Every row gives one point. The ring and each string are closed loops that go straight from each point to the next, and from the last back to the first. Before rounding, they use only three directions, however many columns there are. How many times does the string pass through the ring? Passing back the other way cancels.

Ring (8 x 4):
[[ 46 -12 -12   8]
 [ 30  11 -36  -1]
 [  6  20 -44 -11]
 [-35  16 -34 -21]
 [-48  -1 -17 -22]
 [-36 -29   4 -12]
 [ -1 -44  14   1]
 [ 34 -34   8  10]]
String (15 x 4):
[[ 46 -20 -51   8]
 [ 22 -22 -29   2]
 [ 23 -11 -11   1]
 [ 29   0  11   3]
 [ 54 -21  21  14]
 [ 45 -12  32  11]
 [ 29 -11  13   5]
 [ 11 -12  -8  -2]
 [ 31  -3   4   3]
 [ 47   7  -1   6]
 [ 19   1 -13  -2]
 [ 19 -12 -31  -1]
 [ 36  -8 -52   3]
 [ 50  18 -52   2]
 [ 56  26 -41   3]]
Times through: 0
String (25 x 4):
[[-15 -18 -26  -9]
 [-13   0  -9 -11]
 [-49  18  -7 -25]
 [-65  16 -13 -29]
 [-71  11 -13 -30]
 [-62 -14 -25 -24]
 [-38 -31 -30 -14]
 [-20 -23 -20 -10]
 [-21 -40 -28  -8]
 [-18 -23 -10  -9]
 [-20 -12   6 -10]
 [-37 -22  32 -12]
 [-14  -4  14  -9]
 [-13 -18  10  -7]
 [-24 -20  36  -8]
 [-31 -54  34  -5]
 [-28 -68   8  -3]
 [-22 -55  -7  -4]
 [ -6 -21 -14  -6]
 [-16  -8   1 -10]
 [-42  -6  17 -17]
 [-41  -3   8 -18]
 [-75   4  11 -29]
 [-77 -12 -18 -28]
 [-40 -25 -35 -16]]
Times through: 3

Ring (8 x 9):
[[  4  -2   2  13  47   6 -25 -27   0]
 [ -8  22   9 -11   8  21 -37 -18 -12]
 [-14  32  15 -32 -22  15 -30 -14  -8]
 [-19  30  20 -53 -52  -7  -4  -4   6]
 [-18  12  13 -38 -36 -18   8   6   7]
 [-11 -15   1  -3  10 -24  11   8   5]
 [ -2 -25  -3  15  40 -24   8  -3   9]
 [  7 -17  -1  18  54 -11  -7 -24  11]]
String (32 x 9):
[[ 14 -23   0  18  62 -23   5 -34  27]
 [  8 -27  -9  45  84   0 -21 -19  -5]
 [  1 -21 -10  47  79  13 -33  -9 -21]
 [ 10  -9  -1  27  69   7 -27 -34   2]
 [ 12   6   8   1  44   3 -22 -47  17]
 [  1  -2  -4  34  66  29 -49 -19 -25]
 [ -8  -3  -7  37  59  32 -52  -3 -37]
 [ -9   0  -6  31  51  31 -51  -2 -37]
 [ -6  13  -1  23  47  42 -62 -15 -36]
 [ -3  24   9  -6  20  28 -46 -29 -12]
 [ -1  26  14 -21   4  14 -30 -33   3]
 [ -2  28  11  -7  20  32 -51 -33 -13]
 [ -6  12   0  18  41  35 -54 -15 -30]
 [ -7   4  -3  27  50  32 -52  -8 -33]
 [  3  13   4  14  48  29 -49 -33 -13]
 [  6   7   4  14  51  20 -39 -36  -4]
 [  2  -9  -6  39  73  23 -44 -18 -22]
 [ -5 -11  -6  31  56  13 -32  -5 -21]
 [ -7  -2   2   4  24   0 -16  -7  -5]
 [ -3  -5   2   6  30  -4 -13 -12   0]
 [ -5 -21 -10  40  64   7 -26   3 -23]
 [  7 -37 -11  47  85 -12  -7 -11   0]
 [ 12 -32  -2  18  60 -35  18 -26  31]
 [ 11 -23   5  -2  36 -42  27 -29  42]
 [ -1  -3   8 -14  10 -21   6 -18  20]
 [ -7 -10  -1  11  30  -5 -11  -2  -6]
 [ -7 -30 -11  40  62  -4 -13  10 -18]
 [  0 -46 -15  51  81 -20   1   7  -6]
 [  7 -39  -5  25  61 -37  20 -13  24]
 [  9 -17   7 -10  26 -40  25 -30  41]
 [  1  -1  10 -18   9 -23   8 -24  26]
 [  7 -12   6  -4  32 -26  10 -29  29]]
Times through: 1
